Every row gives one point. The points of each table are mixes of a few directions, plus a little noise. Count the directions of each table, and those that both share. Where both have some left over, give the other angles between the two spaces (their principal angles), to ten degrees, smallest first.
In the rows, 128 means zero.

First (7 x 3)
[[130 129 130]
 [124 128 122]
 [ 60 131  41]
 [149 127 155]
 [141 128 145]
 [136 127 138]
 [157 126 166]]
Second (6 x 3)
[[146 112  96]
 [131 181 147]
 [134 108 111]
 [119 117 135]
 [ 91 152 188]
 [146  99  91]]
Directions: first 1, second 2, shared 0; angles 70

First (7 x 4)
[[ 57 112 152  92]
 [136 157 116 129]
 [170  71 141 151]
 [120 174 129 105]
 [144 123 133 130]
 [103 150 114 124]
 [166 108 110 164]]
Second (8 x 4)
[[104  77 120 161]
 [145 171 130  96]
 [105  91 112 143]
 [164 157 169 141]
 [159 133 177 166]
 [119 138 107 103]
 [ 97 101  94 120]
 [131 157 116  95]]
Directions: first 3, second 2, shared 1; angles 50

First (6 x 6)
[[118  84  80  35 113  87]
 [142 140 142 130 135 160]
 [136 133 134 124 132 146]
 [137 130 132 117 131 145]
 [132 139 141 150 132 142]
 [103 141 139 211 125  88]]
Second (7 x 6)
[[143 139 141 125 135 162]
 [113  99  95  83 116  85]
 [136 151 154 173 136 154]
 [100 115 111 151 117  69]
 [159 144 149 107 140 195]
 [118 101  98  80 118  94]
 [127 147 148 177 133 137]]
Directions: first 2, second 2, shared 2

First (9 x 8)
[[136 151 121 123 139 102 152 141]
 [110 139  82 101  77 137 129 176]
 [124  71 163 154 150 142 112 135]
 [135 124 130 123 155  87 164 144]
 [100 119  89  90  64 175  92  76]
 [126 126 121 127 126 116 142 171]
 [144 122 175 163 163 147 102  78]
 [158 164 162 161 177 104 144 130]
 [119 136 109 110 102 144 116 100]]
Second (10 x 8)
[[146  92 178 151 200  90 153  97]
 [127 130 125 126 123 131 126 130]
 [118 147 101 116  90 148 114 145]
 [110 164  77 105  56 166 102 159]
 [131 123 135 131 138 123 132 124]
 [145  94 176 150 196  92 152  99]
 [136 111 152 139 161 110 140 114]
 [116 153  93 112  79 154 111 149]
 [137 110 154 140 165 108 142 112]
 [114 156  88 110  72 158 108 153]]
Directions: first 4, second 1, shared 1

First (8 x 9)
[[127 146 129 173 165 119 172 123 179]
 [128 129 128 129 129 128 129 128 129]
 [128 134 128 142 140 125 142 126 144]
 [128 134 128 142 139 125 141 127 144]
 [128 122 128 114 117 131 115 129 113]
 [126 151 129 186 175 117 185 122 193]
 [130  97 127  52  66 143  54 136  42]
 [129 111 127  85  93 136  86 133  79]]
Second (7 x 9)
[[ 86  59 210 180 130 100 120 141 156]
 [136 162 112 112 118 119 141 112 122]
 [163 155 120 112 147 132 146 109  85]
 [ 50 134 118 133 108 108 139 157 133]
 [172  95 135 135 122 149  91 121 180]
 [172 158  91 101 128 148 124 113 124]
 [117 133 111 122 143 140 134 144  96]]
Directions: first 1, second 4, shared 0; angles 70

First (11 x 11)
[[100  98  74 154 112 103 101 103 181 116 157]
 [147 162 166 112 135 149 142 153  85 135  94]
 [122 129 117 135 122 124 120 127 136 126 127]
 [112  96  96 141 123 110 117 105 164 123 160]
 [112 118  98 144 117 115 110 118 155 121 137]
 [167 201 204  96 141 171 155 181  41 142  55]
 [102 104  77 153 112 105 101 106 176 117 151]
 [110 142  95 149 108 120 100 131 146 119 114]
 [158  91 183  91 164 138 181 115 104 144 167]
 [126 135 125 130 125 129 124 132 126 127 121]
 [152 133 173 104 147 145 159 137  93 139 124]]
Second (10 x 11)
[[145  57 156 144 155 115  85  95 134 125 167]
 [141 131 152 102 140 138 171 132 110 138 136]
 [101 162  80 147  98 122 110 139 150 119 103]
 [109 180  96 125 103 133 147 150 131 127  98]
 [101 196  82 144  89 131 113 158 135 119  74]
 [125 170 124  91 121 142 204 147 117 140 121]
 [144  64 154 120 157 120 136  97 135 133 180]
 [113 127 100 148 115 118  99 124 149 120 125]
 [139 144 150 118 133 139 137 140 105 132 112]
 [162  49 186 140 169 122  79  97 114 127 164]]
Directions: first 2, second 3, shared 2

First (9 x 12)
[[125 124 109 155 126 130 117 126 104 115 122 139]
 [123 122  97 170 124 130 110 125  90 108 118 145]
 [117 113  58 224 120 133  86 121  40  82 105 167]
 [129 130 137 116 129 127 133 129 139 134 131 123]
 [121 119  85 187 123 132 102 124  74 100 114 152]
 [135 137 171  69 133 124 154 132 182 156 142 105]
 [136 140 183  53 134 123 161 133 197 164 146  97]
 [133 134 157  88 131 126 145 130 164 146 137 112]
 [132 134 155  91 131 126 144 131 162 146 137 113]]
Second (8 x 12)
[[135 129 135 115 105 138 133 158 154  79 138 117]
 [121 131 149 109 151 117 115 102  94 123 122 143]
 [116 112 147 125 146 118 113  72 119 163  77 151]
 [108 112  93 105 126  89 134 168 141  67 192 129]
 [143 153 136 145 141 148 128 124  92 163 131 120]
 [135 146 124 121 118 146 146 174 123  69 178 103]
 [165 129 128 167 100 133 103 121 172 244  55 146]
 [101 111 112 138 139 136 152 105 129 114 132 114]]
Directions: first 1, second 5, shared 0; angles 70

First (9 x 14)
[[134 118 155 108 112 137  93 158 137 146 167 123 151 127]
 [134  90 103 127  95 148 121 147  99 141 148 144 123 136]
 [137  80 110 120  84 154 106 161  99 150 166 144 131 137]
 [127 152 163 117 146 117 114 130 155 127 134 113 145 121]
 [117 178 136 144 177  99 163  84 153  99  76 115 116 120]
 [115 173 114 155 176  99 180  74 141  93  60 122 103 123]
 [138  60  79 128  69 163 117 159  75 151 160 158 117 143]
 [134 122 159 107 116 135  92 157 141 146 167 120 153 125]
 [117 178 134 145 177  99 165  83 152  98  75 115 115 120]]
Second (10 x 14)
[[122 148 100 137 124 116 147 128 115 124 130 152 109 115]
 [120 153  93 139 123 113 151 127 112 123 130 157 105 112]
 [126 133 121 130 127 125 133 128 125 127 129 134 123 125]
 [125 137 115 132 126 123 136 128 123 126 129 138 120 122]
 [151  55 231  97 141 173  60 130 174 143 121  42 197 175]
 [120 154  91 139 123 112 152 127 112 123 131 159 103 111]
 [144  79 198 107 137 158  82 129 159 138 123  70 174 159]
 [114 174  63 148 120 100 171 127  99 119 133 182  85  98]
 [118 158  86 141 123 110 156 127 109 122 131 163 100 109]
 [140  89 183 111 135 152  91 129 152 136 124  82 165 153]]
Directions: first 2, second 1, shared 0; angles 50

First (11 x 18)
[[142 112  96  88 116 107 146 123 117 127 154 138 148 142 138 155 116 135]
 [157 104 102 123 156  97 127 116  91 105 149 134 141 102 171 135 115 154]
 [100 162 121  86  81 151 154 136 144 156 145 134 150 152 114 129 143  91]
 [150 109 127 142 170 110 112 108 128 111 141 141 119 102 141 103 129 142]
 [179 130 122 136 147 136 144 115 135 119 162 107 129 126 210 117 120 175]
 [114 166 195 170 179 131  65 117 146 122  96 130 113  83 104  79 158 113]
 [113 177 136  97  78 138 135 157  93 141 114  96 164 141 156 178 122 124]
 [155 111 184 179 216  88  51 103 135  95  95 134 100  82 108 110 128 158]
 [ 99  93  83 109  77 135 171 146 123 142 125 139 124 167  85 156 116 105]
 [104 105 130 131  93 152 148 138 181 152 110 132  98 182  54 136 126 110]
 [ 94 137 114 148  96 165 156 149 113 139 118 120 120 127 128 109 138 101]]
Second (10 x 18)
[[117 109  93 155 115 119 133 155  74 118  98 114 143 128 136 162 108 131]
 [138 155 167  77 130 127 121 105 162 136 160 137 125 125 128 118 142 129]
 [118 121 104 134 104 121 137 155  72 121 104 110 145 128 144 170 109 133]
 [129 159 147  41  97  94 121 135  72 122 138 117 165 118 151 203 113 138]
 [121 117 117 185 126 170 150 136 155 136 119 118 100 140 129  86 136 124]
 [136 142 156 111 140 138 125 106 176 137 153 139 113 129 120  95 145 125]
 [132  43  55 247 214  83  86 116 134 104  85 175 129 119  64  83 122 114]
 [124 153 157 137 103 192 163 129 180 150 147 108  91 144 147  82 147 127]
 [137 135 146 104 146 115 113 107 154 129 146 145 128 123 116 115 137 126]
 [126 146 138  89 105 121 132 136 100 128 132 116 142 126 145 164 121 134]]
Directions: first 6, second 3, shared 2; angles 30

First (9 x 20)
[[ 68 162 153 162 136 112  87 139 144 135 149 132 157 162 211 183 174 141
   97 135]
 [151 126 120 130 125 150 146 135 121 127 122 161  98 123 112 111 138 137
  118  90]
 [179  89 107  83 120 123 163 107 115 119 107  89 122  89  41  77  60 102
  177 159]
 [117 132 132 131 130 124 120 129 131 129 132 125 136 133 142 138 133 129
  125 134]
 [119 154 133 163 131 155 122 150 128 134 135 191  99 152 172 145 186 156
   83  65]
 [132 151 127 162 129 165 133 154 124 133 131 205  84 147 160 134 187 159
   81  48]
 [132 115 127 112 127 114 130 117 128 125 125  97 143 116 108 120 100 115
  149 159]
 [137 109 124 102 125 109 133 112 127 124 122  82 149 110  95 115  84 108
  161 174]
 [117 115 130 106 128  99 120 110 133 124 128  70 164 117 112 129  89 107
  160 189]]
Second (9 x 20)
[[113 123 150 143 147 114 102 131 150 113 144 148 138 115 126 159 144 110
  165 109]
 [117 121 164 128 142 128 100 135 154 121 132 138 148 117 138 149 163 104
  148 116]
 [143 107 115  87 103 142 116 115 118 116 128 118  94 153 119 136 104 119
  140 154]
 [105 141  39 105  88 154 147  43 101 176 118  87  46 199 143 133  84 156
   54 160]
 [138 113 145 148 131 104 111 151 110 106 139 177 122 108  91 150 116 115
  194 121]
 [134 125 139 130 164 123 137 135 172 102 141 116 157  93 113 115 135 119
  149  90]
 [134 112 121 123 116 143 128  96 112 158 108 151  91 125  95 129 132 108
  135 121]
 [142 128 134 120 111 137 138 142 106 140 110 127 132 132 133 108 132 134
  108 146]
 [126 181 144 169 150 107 174 206 130 118 131  91 224 110 194  73 142 188
   58 135]]
Directions: first 2, second 6, shared 1; angles 60

First (9 x 24)
[[110 174 123 120 114  77 215  81 153 168  96 140 124 130  81 184  87 111
  158 100  84 126 136 119]
 [118 149 127 124 127 104 171 109 137 152 115 138 126 128 106 154 111 121
  141 112 108 127 135 127]
 [114 164 124 123 118  88 198  93 146 162 102 137 126 130  90 173  97 116
  151 106  93 127 134 122]
 [105 139 138 106 173 108 153 141  97 183 144 173 127 117 108 136 155 127
  125  96 122 112 159 159]
 [142  89 132 133 140 169  57 167 106  96 152 117 131 127 167  82 162 141
  104 151 165 129 122 135]
 [151 123 115 154  74 142 115 105 170  70 105  78 129 143 144 130  86 126
  135 161 126 146  91  88]
 [155  77 128 146 122 186  34 166 117  66 152  97 134 132 182  73 155 142
  101 170 172 136 105 123]
 [112 137 136 114 155 113 150 133 110 165 134 156 126 120 112 137 142 127
  127 106 120 118 147 148]
 [143  94 132 134 134 167  63 158 113  93 149 113 131 128 163  87 155 140
  107 151 161 132 118 132]]
Second (9 x 24)
[[130 143  97 141 141 119 133 123 146 104 130 127 123 103 102 131 120 121
  129 146 134 131 117 118]
 [176 132 153 148  83 162 138  72 187 141  89 101 146 122 169 136  86 156
  135 170 138 111 134  88]
 [117 131 119 132 195 109 125 140 104 133 153 151 111  97  84 116 145 120
  111 126 145 122 136 142]
 [133 136  95 151 115 117 127 115 154  74 120 101 119 121 104 132 100 114
  132 151 127 145  96 102]
 [126  86 197 117 122 138 110 129  84 156 128 115 122 178 159 113 130 134
  115  99 122 127 137 138]
 [140 202  34 135 146 127 167 122 204 128 126 172 150  33  99 154 137 137
  149 177 144 108 142 122]
 [101 111 158  94 148 126 122 166  73 175 150 160 130 152 144 120 171 130
  122  81 119 122 154 170]
 [ 85  73 178 100 114 113  96 174  41 122 148 112 111 215 144 112 151 106
  118  59  98 157 113 161]
 [142 136 121 133  89 140 135 111 160 120 109 114 139 130 148 139 110 135
  140 144 123 129 122 111]]
Directions: first 2, second 4, shared 1; angles 70

First (10 x 32)
[[105 112  97 160 112 125 119 112 106 151 140 116 123 136 104 114 102 131
  101 111 123 114 144 145 106 111 159  98 112 112 106 133]
 [100  76 160  84 168  98  92 149 148 133 136 164 151  78 126 138 165 162
  148 123  97 151 142 148 128 130 120 153 125  73 155 106]
 [167 163  98 152 110 168 140 101 115 109 136 107 109 151 140 134  81  87
  136 149 159 107 117 107 129 139 142 117 174 175 116 141]
 [122 103  98 140 152 136 108 116  81 149 142 133 121 112 126 127  92 128
  103 117 132 118 147 146  98 103 171 130 126 104  98 134]
 [171 176 122 104 124 141 150 149  75 139  86  72 115 125 182 148 110 110
  113 126 145 120 132 104 109 125 139 194 109 161  61 137]
 [111  77 186  82 173 108  95 135 214  86 161 210 158  88 114 139 186 150
  196 154 107 162 113 135 171 160  80 124 180  93 231  99]
 [107 113 118 135 110 117 114 122 132 139 134 113 133 123 111 125 121 135
  127 120 115 124 142 138 116 129 140 114 124 111 122 121]
 [ 92  93 166 125 165 100 131 149 155 131 132 196 143 126 105 108 190 169
  116 112 108 154 116 148 150 108  96 113  85  92 175 126]
 [186 204 124 139 111 163 180 131 109 108  99  99 105 172 167 133 116  91
  122 143 167 118  99  89 144 133 110 148 133 203 104 150]
 [119 161 111 160  56 124 150 117 145 135 116  71 122 169 107 115 119 117
  122 123 125 112 129 117 128 141 124  91 114 156 111 133]]
Second (11 x 32)
[[106  96 142 108 123 109  96 123 164 119 139 151 137 109 105 132 147 148
  163 121 117 135 141 138 144 138 113 134 132 103 162 111]
 [141 174 178 128 174 126 171 206  96 164 144 171 150 147 158 117 191 115
  124 176 108 142  71 136 110 165  97 112 128 119 106 148]
 [141 143 129 134 129 143 148 150 142 131 141 123 152 137 149 124 122 119
  138 153 109 118 103 139 109 154  95 107 161 131 129 130]
 [118 119 140 118 158 121 151 146 166 119 136 149 161 115 142 123 146 143
  112 146  98 149 104 141 122 125  87 104 147 115 168 124]
 [123  88 145  96 137 126 129 126 226  83 127 139 171 102 142 131 137 158
  158 129  93 140 119 141 144 137  55 124 166 116 208 101]
 [146 223  81 127 120 133 145 180  28 188 146 171 111 159 142 124 124 127
  121 146 156 117 105 158  89 119  61 184  78 148  50 179]
 [136 119  96 140  98 141 114  84 123 113 112  86 105 130 120 133  82 120
  121 102 150 111 158 114 133 109 164 137 126 147 115 124]
 [145 135 125 144 132 135 140  96  80 121  85  92  84 139 132 131 115 109
   78  96 168 130 149  88 147  85 208 147  86 158  94 136]
 [135 117 156 105 115 130 107 143 169 115 134 141 143 125 129 134 148 138
  194 132 119 118 126 134 143 169  85 147 146 120 151 112]
 [102  99 101 144 110 115  96  81 111 131 129 109 102 117  89 129 102 127
  108 103 143 127 167 122 132 100 196 117 114 118 120 123]
 [116  96 116 163 113 129 111  72 104 124 114  76  94 127 100 128  95 103
   92 103 147 121 166  98 135 105 247  95 125 131 107 120]]
Directions: first 5, second 6, shared 2; angles 30, 70, 90
